Each wall is flat, endless, passes through zero and stands at right angles to its row. A trip goes straight from one point to another. List the walls that it crosses, first one first.

Walls:
(1): [-6 16]
(2): [-17  31]
(3): [-11  -6]
(4): [ 53 -40]
Trips:
[-12  -3] to [  0 -18] -> 1, 2, 4
[-6 60] to [-14  11] -> 3
[25  0] to [-31 -13] -> 3, 4, 2
[33 -1] to [-31  25] -> 1, 2, 4, 3
[-17  19] to [-25  32] -> none

Walls:
(1): [ 20 -13 -24 -24  22  14]
(2): [ 18   4  -2 -22  14 -29]
(3): [ 12  13  10  -6 -25  24]
(4): [-26 -21 -24   3  -5  11]
(5): [-27   4  34 -35  29 -18]
(6): [ -9  18 -16   3 -15  -4]
(7): [-1 -5 -4 34 25 -5]
(8): [ 15 -12   1   7   0  60]
(9): [ 21 -41  -9 -20 -17 -44]
Trips:
[-38 -37  -9   6   1  41] to [ 39  13  38  34 -35  18] -> 3, 1, 4, 7
[ 16  -8  37 -28  34  -9] to [ -3 -36  21 -40  10   2] -> 8, 4

Walls:
(1): [-13  10   4 -19   1   6 -20  10 -35  -4  14   7]
(2): [-15  15 -30   5 -13  13  -6  35   2 -12  18 -26]
(3): [26  1 -2  9 12  4 -5  8 10 12 -7  4]
(4): [ -3   3 -45  18  -4   4  19 -15   2   2   5  10]
(5): [-5  9  3 10 -4 19 22 -4  7 18 -5  4]
(6): [19  8  4 44 -7 33 -4 20 39 16 15 32]
(7): [ 48 -16  21  36  41 -14   8  -8   6  32 -34  21]
(8): [  5 -13  60 -35  20  33  15 -12  28   2 -16  -1]
(9): [ -4  11   6  26  23 -20 -24 -13  -8   1 -17 -19]
Trips:
[ -9  21 -17 -12   7 -27  21   4 -27  -9  17 -13] to [-12  13  11  -3 -16  15  -4   1 -13   1 -15 -13] -> 4, 5, 8
[  1  16   5 -10   1   8  -9  31  44  19 -18   5] to [-18 -30  18  33 -13 -19  20   2   7  -6  15  -4] -> 3, 2, 8, 4, 9

Walls:
(1): [ -5   2  -7  -8   0  -5  -1 -10  13 -13   3   9 -22 -15  17  -2 -22  17
   6   0]
(2): [ -2  -4   1  -9 -16  37  32   3  -4   0   8  -2   4   9  26  14  -2   8
   3   2]
(3): [ -1  22   5  -8  29 -28  -9  11 -10 -26  22  -4  18  -3  19 -12 -28 -22
  10 -24]
(4): [  0 -13   2 -22   4  19 -18 -15  14 -12   0 -24  -1  28 -12  -4   2   6
 -17  23]
(5): [ -5  19  -9  -1   8   9 -18   8  -3 -18  15  18   8  15   0  16  -7  -9
 -11 -17]
(6): [ -2   9  14   1  -7  13  -1   4 -18  15  27  21 -29   7  14   7  27 -17
 -14 -25]
(7): [ -9  42  -2 -11  -8 -12  14   6   0 -38  19  14  41  -2   5 -13   3 -20
 -28  18]
(8): [-54  -5 -20  21   1   5  52  19 -16  28  -4  13  -4 -18   5  -3 -10  15
  14  19]
Trips:
[ 31 -15 -18  12 -20 -17 -25  -2  -1 -11  29   8 -49 -25 -17   3   5  -9
  29  -1] to [ 24  22  -3 -11  -2  -1 -16 -12   0  21 -28  -7  11   0 -32  18  11  40
  18   8] -> 6, 4, 1
[  9 -16  -8 -17  -3 -16  -6 -21  12   4  -5 -17  42 -20  -3  13  -4  19
 -50 -12] to [ -7 -15  -2 -22 -16 -27 -14   0  21  46  17   9   3 -29  -2 -18  20  37
   8  12] -> 1, 7, 8, 4
[ 10  -3 -33 -30  14  12 -20   2  47  11   5   1   8  26 -24 -16  18   1
  21   0] to [-22 -16  -6   2 -10  19 -11  -9  35   3  -1  13 -18 -14  42 -21  28 -37
  -1  16] -> 1, 5, 6, 2, 8, 7
[ -3  39   6  -6  -5 -10  -2  12  19   7 -15   9   1 -21 -14  12  15 -19
  20 -17] to [-16  11 -19  10   7 -16  -5   1   4  -6  25 -38  18   9  27 -10  23  -9
   4  20] -> 6, 8, 4, 5
[ 30  -5   6  21  -9  14   3 -17  60  15 -20 -24   2  16   0  -5  -6  -5
  10  15] to [ 24  28   2 -15  16  -3   8  -5 -27  24   5   8   2 -15  38  10   9 -16
   5  -6] -> 4, 6, 3, 7, 5
